Each point is reached from the start by the listed moves, each made once or not at all, plus a little noise. Is the number of moves made odd or even? Then give how often each move was made.

Moves:
(1): [193, 20, -48, -14, 198]
(2): [53, 126, -144, 151, -77]
(3): [55, -85, 92, 124, -28]
Start: [-168, 4, 20, 125, 56]
Points:
[65, -51, 61, 229, 219] => even (1, 0, 1)
[-47, 62, -33, 397, -58] => even (0, 1, 1)
[-136, 135, -120, 273, -17] => odd (0, 1, 0)
[-104, -84, 112, 259, 33] => odd (0, 0, 1)
[-185, 8, 5, 124, 74] => even (0, 0, 0)

Moves:
(1): [183, 24, 85, -18, 11, 125, -207, 16, -84, 228, 63]
(2): [-22, 5, -50, -68, -115, -71, -64, 146, -120, -4, 77]
(3): [66, 238, 447, -36, 103, -241, -135, -149, -190, 165, -301]
(4): [-171, 84, 103, 52, -136, 32, -80, 52, -9, 138, -112]
(5): [-69, 148, 48, -9, -20, 85, -36, 21, 41, -67, 38]
(6): [33, -64, 150, 10, -37, 68, 7, -7, -14, -84, -37]
(7): [-28, 67, 14, 166, -80, -7, 75, 5, -81, 21, -29]
(8): [-12, -57, 50, 123, 33, -39, 35, 77, 40, 16, 80]
(9): [84, 75, 59, -77, -152, -69, -206, -104, 121, -23, 18]
Start: [109, 52, 132, -24, 30, -117, -88, -46, 50, -81, 143]
Points:
[299, 79, 212, -32, 44, 12, -291, -24, -40, 159, 217] => odd (1, 0, 0, 0, 0, 0, 0, 0, 0)
[212, 224, 438, 114, -77, 166, -244, -7, -90, 28, 187] => even (1, 0, 0, 0, 1, 1, 1, 0, 0)
[141, 35, 512, 138, -111, 54, -337, 94, 7, 229, 128] => even (1, 0, 0, 1, 0, 1, 0, 1, 0)

Moves:
(1): [87, -71, -59, -86, 105, 14, 51, 71, -54, -15, 24, -72, 47, -64, 32, -72, 22, -70]
(2): [67, 37, 19, -29, 114, -30, -23, -75, 54, 40, 48, -50, -79, 56, -53, -69, -42, 42]
(3): [77, 70, -11, -31, 2, 56, 11, 93, -30, -129, 31, 2, 67, -35, -44, 63, 13, 205]
(4): [40, -48, -60, -16, 32, -39, 21, 1, 23, -2, -56, 23, 45, 20, -53, 29, -17, 60]
(5): [-21, -16, -37, 63, 43, 12, 36, -15, 18, -57, 37, 10, 57, 40, -27, -12, 61, -24]
(6): [-57, 97, -166, 293, -96, -14, 66, -110, 8, -70, 62, -54, 66, 7, -4, -38, -202, 123]
(7): [-15, -3, 26, 28, -36, 33, 107, -2, -12, 77, 32, -13, -16, 70, 42, 85, 33, -56]
(8): [-55, 97, -25, 43, 1, 45, -33, 57, 129, 93, 52, 29, -20, 7, 49, -7, 8, -5]
(9): [-38, 23, -7, -107, 3, -46, -19, -47, 72, -31, 47, -84, 15, -62, 51, 78, 141, 24]
(10): [47, 53, 14, -47, -67, 50, -10, -17, -13, 52, -84, -113, 50, 13, -37, -94, -47, -21]
(11): [10, -76, -29, -24, 45, 11, -179, 13, -96, -10, 65, -85, -27, 75, -115, 89, -25, 15]
(12): [-24, 4, 73, 58, 19, 34, -47, 46, 85, 23, 153, 155, 127, -52, 59, -24, 5, -10]
(13): [-18, 36, -30, -77, -133, 16, -8, 12, -42, -26, -15, -43, -33, -27, -45, -3, -139, -32]
(14): [115, 6, -49, -55, -49, 4, -23, 20, -8, -18, -27, 39, -28, 14, 22, 8, 51, 8]
(15): [-21, 121, 157, -64, 9, -83, -28, 39, 33, 61, -38, -22, -41, -2, 107, 12, -103, -195]
(16): [-12, 93, -69, -102, -1, -6, -4, -36, -89, 6, -1, 51, 16, -105, -69, 54, 54, 60]
(17): [122, 73, -54, 61, -126, -66, -39, 117, 21, -9, 103, -94, -40, -68, -72, -146, -13, 24]
(18): [-44, 142, -11, -34, -15, -96, 78, -56, 0, 78, -19, -15, -43, 92, 106, -99, -19, 107]
Start: [106, 10, -26, 49, -8, 45, 69, -5, 92, 11, 59, -79, 6, -59, -105, 78, -38, 111]
Points:
[304, 335, -296, -137, 13, -10, -87, 110, 130, 187, 367, -282, 104, -75, -331, -273, -188, 255] => even (1, 1, 0, 1, 1, 0, 0, 1, 0, 1, 1, 1, 1, 0, 0, 1, 1, 1)
[329, 229, 39, -128, 41, -67, 143, 62, 210, 129, 227, -519, -4, -77, -65, -145, 11, -165] => even (1, 1, 0, 0, 1, 0, 1, 0, 1, 1, 0, 0, 0, 0, 1, 0, 1, 0)
[478, 355, -385, -327, 103, -106, -91, 155, 113, 15, 329, -335, -41, -134, -249, 7, 137, 584] => odd (1, 1, 1, 1, 0, 0, 0, 1, 1, 0, 1, 0, 0, 1, 0, 1, 1, 1)
[118, 238, -215, 245, -200, 111, 134, -57, 377, 137, 236, -103, 248, -45, 20, 112, -68, 237] => even (0, 0, 0, 1, 0, 1, 1, 1, 1, 1, 0, 1, 0, 1, 0, 0, 0, 0)
[390, 240, -103, -441, -96, 106, -120, 190, -207, -69, 18, -322, 60, -193, -250, 136, -217, 83] => even (1, 0, 1, 0, 0, 0, 0, 0, 0, 1, 1, 0, 1, 1, 1, 1, 0, 0)
[344, 157, -501, -93, 21, 52, 107, -78, -64, -222, 304, -355, 136, -71, -367, 290, -84, 463] => even (1, 1, 1, 1, 1, 1, 1, 0, 1, 0, 1, 0, 1, 1, 0, 1, 0, 0)
[331, 543, -353, 30, -72, -191, 230, 36, 34, -109, 231, -342, 72, -145, -229, -202, -421, 412] => odd (1, 1, 1, 1, 1, 1, 0, 0, 0, 0, 0, 0, 1, 0, 1, 1, 1, 1)
